Rows are points. A path goes straight from each point to the next, and from the last back to the first. The post is the endless flat space through its rows: a point in 2 columns, a line in 3, a plane in 4, and so on, so that a path can go around it. How many times does the path go around the post? Going back the other way cancels.
In the rows, zero is written as 128.

Post:
[[129 119 166]
 [106 153  81]]
Path:
[[ 96 153 113]
 [ 73 100 156]
 [102 107 112]
 [139 115 108]
 [162 165  65]
 [138 175 113]
 [120 170 146]
 [155 204 139]
 [109 165 188]
 [ 81 141 124]
 [111 105 148]
 [127  66 115]
 [145 100 146]
 [127 108  82]
 [174 107 132]
 [186 172 142]
 [122 154 143]]
Times around: 2

Post:
[[135 135  83 123 180 160]
 [103 135  79  78 100 107]
 [ 91 138 183  83  77 135]
 [113 122 113  94 154  94]
 [139 138 218 236 114 169]]
Path (17 x 6):
[[132 169 126 116 150  93]
 [113 165 162  89 158 147]
 [174 182 124 167 117 144]
 [143 108 149  37 104  98]
 [103  63 142 125  74  90]
 [ 80  79  93  90 139 181]
 [ 90 151 117 156 129 155]
 [109 185 115 115 144 112]
 [136 156 150  82 154 129]
 [137 145 131 142  87 155]
 [114 121 143  99  59 147]
 [135  86 124  96 125 136]
 [151 134 105  95  96 141]
 [124 100 161 105 146 116]
 [105  98 111 138 110 139]
 [ 88 139 150 121 123 134]
 [113 142 112 145 165 102]]
Times around: 2

Post (8 x 9):
[[131 120 130 185 161  84 174  91 118]
 [123 114 128 137 126 120  86 156 135]
 [134 135 155 154 115  82 163  87 110]
 [134 120 100 165  96 107 156 119 213]
 [130 140 121 161 111 102 163 131  73]
 [ 93 125 131   7 138 126 182 136  78]
 [127 134 119 108 104 161 136 109 103]
 [147 130  89 140 126 102  75 129 109]]
Path (10 x 9):
[[161 120 125 112 134 133 160 158 107]
 [138  78 130 108 166 154 149 138 107]
 [162 140 148 164 138  77 223 150  96]
 [136 159 109 163 126 121 163 105 109]
 [ 87 132 129 152 159  94  66 139 132]
 [124 116  97 140 125 112 125 115 105]
 [109  82 122 174 114 102 182 111 137]
 [ 91 118 127 104 114 158 101 176 103]
 [110 171 152 121  95 111 103 104 123]
 [155 177 145 169  95 119 151 124  84]]
Times around: 0

Post (10 x 11):
[[132 123  36 125 152 145 143 156 144  76  94]
 [100 143  79 195 128 134 103 126 160  85  49]
 [135 146 131 121  84 167 135 145 133 161 145]
 [138 124  99 112 157 129 115 196 105 133  72]
 [148 146 150 164 122  95 130 105 122 133 196]
 [116 145  64 164 128 132 192 179  82 100  60]
 [128 122 100 141 180 169 157 120 135  95  40]
 [138 158 130  98  73  82 104  41  98 164 182]
 [135 132  97 154 127  96 135  83 140 198 161]
 [136 147 156 120  77  47 166  97 163 163 165]]
Path (14 x 11):
[[160 109 112 176  96 127 135 139 129 104  96]
 [118 120  51 150 110 146 148 111 136 119  98]
 [ 88 116 123 114 138  81 162 100 149  98 107]
 [ 94 167 135 127 117 106 134 121 136 153 105]
 [148 132  73 136 201 117 106 126 112 114  86]
 [168 185  96 139  62  67 145 114 121 133 126]
 [120 174  89 116 112  53 156 111 152 151  94]
 [115 157 136 138 202 175 128 130 151  91 164]
 [118 113 111 149 180  94 142 168 121  72  98]
 [ 92  99 137 102 152  59 130 147 123 110  84]
 [ 97 153 123 127 159 103 130 132 116 117 136]
 [115 122 104 119 155 148 139 136 153 144 103]
 [113 121 134 150 105 146  96 193 102 121  89]
 [146 109  70 115 109 141 129 144 121 101 135]]
Times around: 0

Post:
[[121 123  80 164 109 131 187 138  64 108 193  97 143 150]
 [168 120 156  76 112 132 161 159 206 180 152 137 189 143]
 [137 132 151 162 158 180 139 163 137 128 159 166 134 154]
 [144 152  77 149 153 112 180 146  85 154 157  89 165 170]
 [152 142 145 114 110 134 142 151 169 139 121  92 181  99]
 [126 116  90 114 150 125 156 150  92  81 151 111 156 155]
 [123 120 162 125 176 201 172 100 110 136 163 163 116 109]
 [106 141 105 170 131 102 151 117  51  99 175 111 200 147]
 [147 122 133  76  74 153 145 151 189 166  80 116 212 153]
 [166 108 157  77  94 119 132 129 162 170 109 118 144 154]
 [158 145 115  97  90 126 121 124 194 158 113 164 160 110]
 [134 142 146 129 167 211 123 103 152 109 183 147 112 160]
 [109 138 161 133 153 166 174 116 179 109 145 155 113 179]]
Path (18 x 14):
[[151 138 138 120 162 118 127  92 177  96 181 155 148 105]
 [151 117 130 131 104 194 169 153 192 159 134  89 180 184]
 [ 86  98 146 102 159 105 140 124 119 136 150 123 162 178]
 [122 133 164  85 128 102 136 124 181 125 152 173 123 175]
 [131 138 129  83  77  97 152 105 154 121 100 153 132 182]
 [146 128 130 124 132 175 138 120 130 104 146 115 163 171]
 [147 128  75  80 114 174 138  99 160 108 173 201 147 125]
 [133 156 168 166 147 138 161 104  82 102 204 171 146 117]
 [164 116 167 155 158 159 186 131  89  96 158  79 141 169]
 [145 100  70 116 140 129 122 157 136 115 153  98 208 159]
 [117 176 119 171 158 137 137 183 177 158 199  85 178 198]
 [111 154 117 126 103 135 148 153 133 110 191 170 150 126]
 [ 90 193 113 153 113 186 153  74 132 163 117 135 205 161]
 [116 111 130 103 107  78 133 147 131 156 122 136 193 157]
 [153 116 158  93 122 157 133  98 162 184 173 122 178 178]
 [120 129 132 150 116 118 152 146 100 160 177 153 116 136]
 [146 129 157 126 136 126 161 156  87 119 138 136 111 134]
 [156 150 188 148 104 163 119 110 113  95 128 138 153 143]]
Times around: 2

Post, 17 rows:
[[ 84 139 124  70 146 137 169 179 138 126 106 173  68 139 142 163 137 156]
 [102 154  94 109 100 111 155  73 127 109 137  88  86 169 134  71 148 166]
 [101 151 147 106  70 122 109 155 105  90  89 138 120  81  88  96 149 111]
 [143 161 126  96 160 123 111 150 144 153 110  72  94 112 124 152 147 125]
 [ 75 175 112 100 128 166 127  41 133 172 182 150 102 170 134 186 157 132]
 [145 104 133 181 130 135  81 124 131 163  95 106  89 166 109 100 135 109]
 [118 177 144 137 125 133 102  97 114  93 104 124 101 160 180  81 133 160]
 [110 161 164 101 118 115 171 103 122 104 135  93  88 154 181 113  95 107]
 [148  95  93 149 140 187 149 166 122 119 108  99 154 124 112 124 134 134]
 [120  96 171 143 128 167 101 139  74 146  82  97 139 133 100  87 107 172]
 [ 92 139  46 182 119 147 157 116 196 155  76 112 121 172 152 135 103 140]
 [115 109 165 135 156 170 118  97  98  70  95  80 119 177  80  80  99 159]
 [129 119 152  83 150 147  67  90  62 139  78  93 134 199 143 115 134 116]
 [ 56 136  71 152 180 105  62 121  90 147 123  78  62 164 116 126  90 151]
 [153  99 120  93  88 175  77 165 171 123 104 154 178 103  73  71 155 131]
 [158 134 146 156 129 130  96 175 123 115 118  67 153 179  74  76 117 167]
 [152 123 153 148 173  71 154 106 143 103  60 196 111 155  98  37 122 126]]
Path, 18 rows:
[[148  81 137  47 160 112 148 109 133 113  80 134 134 144 144 100 114 142]
 [143 135 161 120 131 149 107 122 122 116 111 142 126 141 106 113  98 154]
 [148 103  99 154 108 136 155 179 167  71 124 133 139 208  85  26  91 132]
 [104 186 138 140 126 122 106 107 131 124 115 133 108 134 117  96  96 110]
 [148 122 113 118 104 110 107  78  99 135  93 118 125 168 151  74 116 148]
 [136  87 148 105 171 133  98 108 115 104  90 131 124 131 119 133 131 135]
 [ 81 103  58 199 142 159 162  81  82  90 133 114 129 190 152  83 112 169]
 [110  80 104 106 152 146 107 149 105 115  82 113 121 174 144  73 109  96]
 [143 145  98  95 131 131  87 121 137 145 111  85  71 156 110 110 133 106]
 [137  79 116 134  55 173 116 121 116 146  75 168 144 139 121  94 135 145]
 [118 102 117 144 125 112  87 163 144 124  77 122  82 162 122 102 125 137]
 [115 182 142 170 135  89 120 151 124 104  66  41 122 200 141 110 106 129]
 [ 80 118 152  59 118 162 102  59  99 139  75  93 105 195  79 105 168  73]
 [102 122 132 142 151 205 128 122  70 130 108 100  97 171 169 104 152 128]
 [ 97 174 111 135 112 142  92 146 161 116 124 167 110 164  96 100 135 157]
 [126 140 164 131  98 172 123 142 127 148  68 103 108 186 126  65  82 163]
 [101 174 169 147 113 138 149 125 115 130 116  76 119 191 131 116 119 131]
 [131 143 180 106 148 125  97 127  93 136  86 117 132 160 132  95 164 150]]
Times around: 1

Post, 17 rows:
[[112 121 162 146 131  74 136  94 111 146  81 139 157 111 147  81 132 132]
 [142 111 177 131 141 101 193 134 141 108 100 144 100 128 170 146 118 127]
 [117 140 124 157 152 167  86 146 155 154 169 126 141 166 134 150  72  98]
 [ 85 126 149 102 133 121 174  97  95 173  87  65  81  79 136 105 139  72]
 [151 119  86 104 170 134  88 173 160 111 147 116 150  80 122 134 110  92]
 [164 164 121 130 142 154  65 148 141 104 119 161 135 170 120 148  94  61]
 [131 120 129 113 150 187 129 136 150 128 114 158 173 132  71 170 105 125]
 [160  88  94 119  90 158 100 161 161 111 155 146 161 145 113 144 105  92]
 [129 123 154 180 137 104 164 128 121 131  79 122 136  92 118 144 120 100]
 [148 111 138 132 149 130  89 168 125  92 164 137 159 207  90 143 136 135]
 [112 130 126 147 133 147 159  75  87 118 116  95 152 138 166 123 137 113]
 [120 145 112 127 137 168  97 199 143 118 124 165 157 154 133 121 130 103]
 [100 107 150 129 106 147 112 109 118  71 123 112  85 102 137 131 156 139]
 [146 190 109 163 131 115 166 159 166 165 160 219 131 133  99 141 109 115]
 [139 122 117 126 116 121 137 109 112 149  72 102  84 106 158 122 126 160]
 [141 154 136 109 115 159  99 184 132 147 174 121 167  94 128 175 102  95]
 [ 99 151 155 137  98 100 150 112 162 100  74  83 143 134 155 127 137 129]]
Path, 26 rows:
[[124 198 108 150 166 174 141 153 141 103 126 152 158 160 157 175 117  77]
 [141  94 121 130  97  74 153  71 156 126  80 148  86 131 105 116  74  90]
 [144  89 108 150  77 125 128  58  89 122 120  79 122 148 176  83 121 118]
 [141 124 150 154 109 163 127  87 147 130  61 195  92 158  67 143 112 143]
 [153 143 138 157 128 105 132 117 135  99  60 167 188  81  81 163 164  61]
 [108 114 150  67 192 162 185 154 131 129 102 102 102  35  55 190 127  56]
 [ 91 169 130 125 138 105 130 178 147 112 171  80 133 107 114 112 132  43]
 [ 84 180 156 149 112 154 159 135 138 106 125 153 113 155 118  99 159 144]
 [114 185 108 135  76 155  69 193 164  92 168 159  91 158 176 102 185  99]
 [109 125 145 134 140 127 143 131 172 152 123 104  80  89 131 182  95 123]
 [103 117 134 122  72 139 154 169 134 119 130 106 142  55  92 206 119 146]
 [126 148 120 136 147 173 141 124 117  90 214 137  72  89 134 146 127 122]
 [147 134  92  52 141 204 139 127 163 105  74 134  96 129 139 110 149 106]
 [ 96 168  76 135 117 178  79 154 163 153  92 120 154 170 107 134 138  98]
 [131 122 146 149 140 104 156  93 134  96 129 139 139 179  80 178 134 147]
 [168 128 168 126 171  88  98 230 150  99 126 141 154 144 157 144  83 131]
 [179  80 124 142 106 170 119 120 167  93 115 185 192 202  73 116 117 170]
 [169 162 115 175 145 150 107 123 120 175  97 161 138 164 151 124 119 152]
 [100  86 163 153 165 156 162  75 141 138  75 122 116 144 141 150  88 111]
 [158 108 152 176 149  94 128 158  98 137 124 192 155 154 122 142 108 133]
 [139 121 185  98 165 131 136 158 143  43  65 162 108 112  93 140 134  50]
 [123 116 185 163  85 115 155 121 144  94 153 106 143 112 128 159 143 159]
 [144 169 147 153 158 171 110 175 184  57  84 121 124 150 111 172 103 101]
 [163 144  89 128 144  94 142 168 169 123  62 195 192  63 106 107  99 140]
 [133 152  94 108 161 183  99 144 173  93  96 170 140 193 139  94 112  53]
 [150  95 134 140 166 143  82 139 180 129 165 122 122 120 122 162  95  50]]
Times around: 5

Post, 17 rows:
[[146 128  94 100 114 120 189 135 172 147 124 144 158  86  82  61  93 133]
 [181  78  56  69 134 126 161 107 138 118 137 190 125 134 129 127 104 162]
 [130  49 140 163 143 116 156 151 121 154 128  98 100  91 116 172  63  68]
 [138  90 140  72 166 234 127 146 119 157 117 147 161 132 116 134 158 121]
 [ 80  93 141 152 157 151 147 147 130 145 144 149 111 112 110 135 119  70]
 [139 150 116 155 106 143 128 127 141 149 125 109  79 137 141  69 137  98]
 [160 159 136 147 126 159 138 126 124 134  80 113 108 160 165 156  97 160]
 [166 163 119 158 134 165  86 148 122 145 139 125  72 128 140 139 145 193]
 [132 162 175 140 150 121 143 144 162 110 132  95 120  74 130  99 142 173]
 [148 108 121 133 123 170 148 177  98 131  91 160 143 112 136 117 138 150]
 [119 119 155 163  94 122 148 148 156 148 164  89 128 153 152 126  97  93]
 [121 125 145 139 107 110 125 133 109 204 127 136  96  80 133 116 117 112]
 [135 155 149  78  99  85 167 142 127 189 126 103  93 135  96 100  66 123]
 [115 144 101 109 106 144 123 152 142 133  83 113 125 151 137 113 127 152]
 [110  59 108 156 143 153 151 125 102 129 127 118 153 121 118 155 176 156]
 [110  61 147 121 160 187 150 147 124 164 127 164 109 105 134 121 113 135]
 [155 162 191 174 156 128  81 107 177 113  84 113 132 145 137  80 149 117]]
Path (26 x 18):
[[169 169 120 178 131 184 100 142 115 190 121 107 115 122 150 113 140 115]
 [ 95 136 113 121 138 177 181 123 144 171  82 148 136 122 148  78 158 149]
 [138 119 125  89 160 138 114 128 118 167 157 117 112 102 188 178  87 150]
 [187 113  89  80  85  97 120  98 131 152  94 113 153 190 114 124  92 179]
 [174 158 150 147 133 170 116 121 128 147  88 202 110 133 139 153  96 154]
 [145  97 148 112 169 158 162 156 169 135 134 130 121  83  77  91 178 115]
 [134 147  77 153 157  68 137 120 134  67  67 131  89 128 126  83 150 107]
 [109 108 134 115  88 138 123 179 179 134 133  67 164 126 142  94  93 167]
 [170 153  86  95  70  92 150 141  98 101  79  35 123 175  81 134 124 116]
 [129  50 130 177  87 189 188 132 118 176 139 184 142 141 170 122 145  92]
 [138 150 111 129 131 133 114 174 179 159 122 128 118  87 115 108 149 205]
 [132 131 124 145 159 123 169 166 180  94 114 137 140  93 129  40 110  84]
 [152 128 138 142 156 163  71 160  77 135 143  65 113  53  82 133 173 118]
 [132  80 149 129 127 150 111 112 167 160 178 167 103 134 125 102 126 165]
 [111  89 127 128 122  96 207 157 146 100 126 169 108  96 150 169 109  69]
 [175 135 157 110 156 171 127 161 173 175 114  98 168 124 102 100 108 153]
 [133 102  66 132 162 208 164  93  91 169  63 140 140  77  94  92 158 213]
 [146  98 177 103 115 227 124 177  91 162 108 105 179 123 133 120 151 180]
 [106  41 171 179 129 154 156 154 134 166 117  63 137  98 107 139 114 128]
 [173 165 143 114 108 101  87 132 145 148  92  69  97 132 102 129 118 147]
 [177 147  93 134  89 114 164 101 100 167 133  94  82 173 105 104  90 162]
 [116 152 150 222 154 163  90 142 123 158  92 108 128 101 149  64 170 129]
 [143 149 154 131 180 152 175 106 157 163 144 110 169 112 110  68 203 162]
 [139 128 109 150 150 138 122 147 165 117  95 139  96  76 101  63 156 126]
 [ 84 103 177 168 110 126 153 167 109 148 158 203 133 121  90 152  44  71]
 [108 173 102 159 129 140  89 152  95 134 112 185 118  99 115 106 141 113]]
Times around: 2

Post, 17 rows:
[[107  81 124  72 119 168  95 183 158 152 116  93 118 135 129  85 147 132]
 [161 159 120 135 137 135 170 142 114 109 100 141 180 120 134 155 134 128]
 [138 110 103 121 128 150  83 164 175 154 152 114  84 152  85 121 111 122]
 [114 120 158  74 130 142 158 137 164 117 126 111 109 171 168 152 143 122]
 [141 131 140 145 122 149 123 127 118 153  92 186 154 119 131 150 143 149]
 [129 126 130 121 117 127 123 161  89 124 106 156 137 137 156 174 132 106]
 [147  93 123  89 109 168  76 151 183 144 152 121 130 125 107 103  96 143]
 [154 152 119 173 136 163 115 165 148 133 133 157 123 100 145 115 126 139]
 [139 149 112 155 132 106 115 130 125 129 120 191 182 138 145 118 127 102]
 [176 117 117 159 142 145 145 136  96 153 149 162 151 139 153 110 145 147]
 [140 137  95 115  91 142 174 124  94 125 117 177 146 119 142 136 130 121]
 [136 132 115 111 118 162  71 114 147 162 150  68 106 118 108 104 100 150]
 [132 136 105 171 141 156 147 143  99 102 160 175 175 113 120 141 137 146]
 [138 112 113 100 132 150  82 162 154 120 139 109  76 125 113 104 102 174]
 [150 129 127 142 159 182 133 133  93 101  90 161 136 135 154 133 121 105]
 [144  87 164 108 117 112 135 140 129  94 101 124 112 136 145 153 164 115]
 [143 152 174  58 118 134 112 157 116  90 126 144 116 145 131 135 176 101]]
Path, 30 rows:
[[116 110 164 145 149 201 141 140 118 124 138  95 100 122 148 151 107 181]
 [140 164  98 104 138 143  47 128 166 138 133  89  63 114 113  58  79 139]
 [177 144 130  93 149 216 100 166 122  80 130 150  81 100 132  83 154 100]
 [145 104 173 143 133 133   7 139 165  90 111 146 174 109 117 130 147 142]
 [119 139 130 107 110 154  80 165 181 123 103  75 136 138 126 101 117 145]
 [133 102 144  87 109  88  73 182 139 148 144 137 136 180 131 113 110 112]
 [101 161 149 122 135 144  88 112 117 118 129 139 134  98 110 121 112 130]
 [144 153 146 134 206 152 101 139 181 172  71 124 125 145 154 132 124 102]
 [ 92 155 147  78 126  73 122 120 190 146 104 133 132 162 175 165 172 122]
 [111 154 114 145  75 129 131 141 200 151 108 154 132 132 158 193 117 124]
 [152 109 136 133 103 143  97 172 168  90 150 187 158 131 110  77 143 142]
 [143 151 121 145 125 148 126 188 203 105 209 121 114 150 101 102 134 177]
 [170 129 130 120 115 189  98 138  65  95 133 165 148 109 122 136 158 106]
 [120 127  74 125 122 197 130 188 152 123 160 167 114  90 112 153 117 168]
 [140 149 116  73 135 119 155 148 113 130 135 169 190 140 124 131 153  99]
 [140 108 138 106  91 109 114 146  91 229 109 120 151 140 145 107 178 105]
 [157 163 121 120  85  95 133 103 124 159 185 109 135 164  94 134 134 132]
 [131  52  80 121  56 121 146 142 150 139 135 189 125 140 104 142 119 117]
 [177  62  91 190 106 115 122 164 130 112 186 203 116 121 112 157 134 163]
 [135 125 110 171 175 141 106 158 162 140 178 152 105 145 151 113 130 131]
 [107  93  88  68 128 184 146 162 139 115 149 165 167 146 122  90 138 141]
 [186 124 110 153 102 140 138 100 166 147 105 166 145 143 156 148  86 114]
 [141 140  89 150 107 157 106 150 126 180 121 119  86 148 146 133 131 155]
 [139 122  97 101 120 178 120 151 118 128  61 153 130 110 128 144 144  79]
 [137 128  76  97 127  75  81 117 184 150 158 157 112 163 122  94  91  72]
 [152  97 135 176 137  78 102  93 110 111 184 127  94 134 153 123  87 139]
 [123 153 156 122 138 107  60 155 112  97 136 116 159 141 109 110 107 129]
 [190  97 135 164 137 137 129 165  67  49 153 175 160 147 106 176 140 114]
 [161 139 116  90 110 176 122  94 166 148 119 116 156 163 115  83 117 125]
 [182 171 148 138 127 151 100 185 117 100 118 133  80  98 130 153 120 168]]
Times around: 0
